Each row is a point. The ring and each string are closed loops that go straight from each point to the next, and from the last back to the first. Before rounding, they use only three directions, however many columns there are. Count how often each string passes through the ring. Passing back the other way cancels.

Ring (6 x 3)
17.7  21.6  15.0
4.5  36.4  11.4
-22.1  20.8  -6.3
-24.4  -2.6  -13.6
-12.3  -25.1  -7.7
9.9  -15.7  8.2
String (9 x 3)
7.7  -5.2  28.2
-4.0  4.8  26.2
8.5  7.0  -0.5
32.1  8.6  -0.9
36.4  -0.3  9.9
16.6  -13.3  22.9
-0.5  -10.3  18.1
-1.7  -1.0  7.0
-1.1  -10.9  24.7
Times through: 1
String (13 x 3)
-33.0  22.8  -17.0
-44.1  13.1  -11.5
-16.8  6.3  -31.8
-20.8  3.2  -29.4
-42.5  3.2  -18.5
-40.1  7.8  -2.0
-26.5  9.6  7.0
-5.1  9.3  -4.4
-7.9  25.3  -19.3
-25.0  38.8  -8.9
-35.9  35.6  7.1
-32.6  24.7  10.2
-36.8  28.1  -0.9
Times through: 1

Ring (8 x 9)
49.4  12.7  23.8  9.1  -0.8  -4.6  3.2  -25.3  4.5
36.1  35.1  16.7  2.0  -0.3  -7.5  2.9  -26.7  -3.4
-7.8  44.1  2.8  -14.3  0.6  -7.8  6.3  -21.3  -10.5
-43.9  25.2  -5.9  -24.5  1.4  -4.4  11.1  -12.6  -8.0
-57.2  -18.5  -8.8  -23.1  2.3  1.7  16.1  -2.7  5.5
-37.9  -40.4  -2.4  -13.3  2.1  4.3  16.1  -1.8  14.7
-4.3  -46.7  9.7  -1.3  1.1  4.5  13.2  -6.3  19.3
41.2  -21.0  24.7  10.3  -0.6  0.3  6.5  -18.4  14.2
String (15 x 9)
8.5  -40.0  -12.6  9.1  4.9  1.2  14.5  -4.8  27.6
0.8  -14.6  -20.4  4.2  5.6  -2.4  13.7  -7.2  20.1
-7.5  -24.6  -20.8  2.2  5.6  -0.7  15.1  -4.4  22.0
-29.3  -57.5  -10.9  -4.9  4.0  5.4  18.1  2.0  25.4
-42.8  -66.8  6.1  -13.8  1.0  8.6  17.6  2.0  19.7
-40.9  -59.3  21.7  -18.3  -1.6  8.8  15.0  -2.5  11.9
-21.1  -28.5  12.7  -11.9  -0.1  3.1  12.3  -8.5  8.5
-8.7  -8.6  -10.7  -3.4  3.7  -2.0  12.6  -9.1  12.5
-8.6  -17.7  -23.2  1.4  5.8  -1.8  14.8  -5.2  20.2
-6.3  -40.2  -18.5  4.4  5.5  1.5  16.1  -2.1  26.8
3.0  -12.1  -17.9  4.1  5.2  -2.6  13.0  -8.3  18.7
-2.4  -9.8  8.3  -5.5  0.8  -0.5  10.1  -13.0  7.4
0.9  -44.9  36.3  -6.4  -3.1  6.2  9.6  -12.1  10.1
9.1  -67.6  42.6  -1.3  -3.5  9.3  10.3  -9.9  17.4
15.5  -63.9  12.3  9.0  1.5  6.1  13.2  -5.7  28.4
Times through: 0
String (7 x 9)
23.0  1.1  42.1  -5.3  -4.3  -0.4  3.6  -23.8  -3.5
56.8  0.0  59.1  4.7  -6.1  -0.4  -0.3  -30.2  -2.4
72.6  -4.6  29.0  20.1  -0.7  -3.0  2.7  -25.4  13.3
55.5  -1.6  -3.7  21.1  4.1  -5.3  7.3  -18.2  20.6
34.4  1.4  -0.3  10.8  2.9  -4.4  7.9  -17.3  14.0
44.9  14.4  -2.6  13.9  3.4  -6.8  6.4  -20.3  12.5
11.5  6.5  7.2  -1.7  1.0  -3.4  7.9  -17.2  4.9
Times through: 1

Ring (9 x 14)
32.0  -31.7  -9.6  17.1  -19.7  -10.9  -20.0  18.3  -7.0  -1.8  -11.9  -7.9  -6.4  30.6
-0.3  -2.9  4.5  7.4  -11.9  -6.7  -25.5  4.8  -10.2  -5.4  0.1  -17.4  8.6  13.0
-28.8  19.1  9.0  -4.3  -3.0  1.5  -22.1  -12.1  -9.0  -7.0  13.0  -16.4  15.8  -5.2
-48.6  28.2  9.0  -11.7  3.5  9.5  -15.2  -27.3  -4.9  -8.6  24.4  -9.4  12.9  -17.3
-52.0  20.2  8.0  -9.9  4.2  12.5  -10.3  -33.5  -0.4  -10.6  29.5  -1.7  1.4  -16.9
-37.7  -2.7  4.1  -0.6  -0.7  10.6  -7.0  -29.7  3.8  -11.7  27.1  6.2  -16.0  -4.9
3.1  -34.8  -9.8  12.3  -11.3  2.8  -4.8  -9.4  4.9  -7.5  10.0  12.2  -29.0  17.7
23.5  -44.0  -17.0  15.9  -16.0  -1.7  -5.5  2.9  3.0  -3.8  -0.7  11.4  -27.8  26.8
40.3  -43.7  -18.3  18.6  -20.6  -8.8  -12.6  17.8  -2.9  -0.5  -12.7  2.0  -16.8  34.1
String (16 x 14)
-72.7  35.4  33.4  -5.9  4.3  7.1  -27.7  -35.3  -6.9  -18.0  35.6  -21.1  11.8  -19.4
-50.8  44.1  -4.2  -25.4  9.1  15.5  -6.8  -30.4  -5.2  -2.1  23.0  -4.9  25.7  -29.4
-16.7  13.5  -16.9  -13.9  0.3  10.0  -2.9  -15.2  -2.6  1.0  10.1  3.2  10.4  -9.8
-21.4  7.2  -8.4  -7.8  -1.2  8.5  -6.5  -17.5  -1.5  -3.4  14.1  1.9  2.5  -6.1
-21.4  7.4  -14.2  -11.1  0.4  11.4  -1.2  -20.2  0.5  -1.8  15.0  7.2  1.1  -8.9
-15.2  -9.2  -3.8  2.2  -5.6  5.1  -8.9  -14.9  0.4  -7.0  14.1  3.2  -10.6  4.0
-24.5  -40.9  22.1  26.4  -12.6  -0.3  -18.4  -21.6  6.3  -22.2  26.9  3.4  -45.4  21.5
-5.3  -56.0  6.3  27.4  -15.0  0.8  -9.0  -16.4  10.0  -17.7  20.3  14.7  -54.0  27.8
-2.1  -52.2  7.4  27.2  -16.0  -1.6  -12.7  -11.7  7.1  -16.6  16.6  9.5  -47.3  28.6
-4.6  -53.2  4.0  25.2  -14.4  1.4  -8.1  -15.9  9.5  -16.4  19.3  14.8  -51.0  26.2
-3.4  -8.8  -27.4  -8.6  -2.4  11.9  6.8  -15.3  4.1  1.6  9.2  17.6  -8.9  -1.7
-10.4  -6.1  -9.7  -1.3  -5.1  5.7  -6.7  -12.4  -0.4  -3.9  10.7  4.0  -5.6  2.5
-40.2  -5.5  16.7  7.0  -3.8  5.6  -16.4  -26.9  1.4  -16.2  27.8  -2.4  -17.3  0.7
-82.5  19.2  38.5  1.0  4.5  10.8  -22.8  -47.2  0.7  -24.4  47.0  -10.5  -11.4  -16.7
-61.4  42.7  2.5  -23.4  10.3  17.0  -7.4  -37.4  -3.1  -6.1  30.0  -3.8  19.0  -30.9
-72.0  50.4  14.9  -21.6  10.5  14.6  -15.7  -38.7  -6.1  -9.7  33.3  -13.1  24.1  -32.4
Times through: 2
String (19 x 14)
44.8  -61.8  9.6  41.7  -31.2  -23.2  -34.8  29.4  -7.7  -11.1  -14.6  -16.3  -26.4  54.8
45.7  -45.3  -4.9  27.6  -26.1  -18.0  -26.9  28.6  -8.9  -3.5  -18.2  -12.9  -11.3  43.4
35.4  -19.4  -19.2  7.9  -17.0  -8.9  -16.6  20.9  -9.4  3.9  -16.8  -8.2  7.2  23.8
21.2  -7.2  -10.2  5.4  -14.4  -8.5  -21.4  16.1  -11.6  1.5  -11.8  -14.7  13.9  17.6
-5.5  3.1  15.9  10.3  -13.1  -10.9  -35.0  7.4  -14.3  -8.2  0.1  -28.1  15.0  14.0
-15.9  23.2  -5.9  -11.3  -2.3  2.8  -16.1  -6.0  -10.1  0.1  4.7  -13.0  24.8  -7.3
-14.2  12.3  -10.7  -9.6  -2.3  5.8  -9.4  -10.3  -5.2  -0.5  7.7  -3.4  12.4  -5.4
-21.4  -2.3  8.7  5.2  -6.8  0.7  -19.2  -12.3  -4.0  -10.1  14.4  -8.5  -3.4  4.8
-60.0  25.3  29.9  -1.5  0.8  4.2  -27.7  -28.7  -6.8  -16.9  30.2  -20.0  7.9  -12.0
-71.2  44.1  25.1  -13.4  6.9  9.7  -23.5  -35.1  -7.7  -13.7  33.1  -19.4  20.2  -25.3
-65.3  49.6  15.9  -19.4  8.2  11.0  -19.7  -32.2  -8.7  -9.0  28.5  -17.8  27.9  -28.5
-56.8  34.8  26.4  -6.3  1.5  3.5  -28.9  -24.3  -10.1  -13.4  25.5  -24.2  19.6  -15.0
-32.4  29.8  8.2  -9.5  -0.9  2.3  -22.8  -12.3  -11.2  -5.2  12.3  -19.7  25.2  -10.5
-3.9  9.6  -13.9  -8.2  -4.6  3.0  -10.7  -3.3  -6.9  1.6  1.6  -5.2  15.2  -1.2
-1.8  -5.2  -10.2  -0.1  -7.5  1.8  -10.8  -4.4  -3.7  -2.1  4.2  -1.5  0.9  6.1
24.0  -3.3  -28.2  -5.5  -9.9  -0.9  -7.6  11.3  -7.8  7.7  -12.2  -2.0  15.2  9.3
34.4  -20.7  -22.0  6.6  -16.0  -6.8  -13.1  18.1  -7.6  4.3  -15.2  -4.2  4.2  22.4
11.5  -7.7  -22.6  -3.3  -8.1  2.4  -5.3  1.0  -3.5  3.1  -2.6  3.2  3.5  7.3
10.5  -32.3  6.2  21.7  -17.8  -9.1  -23.7  5.9  -4.3  -10.0  1.4  -8.8  -16.9  28.0
Times through: 2
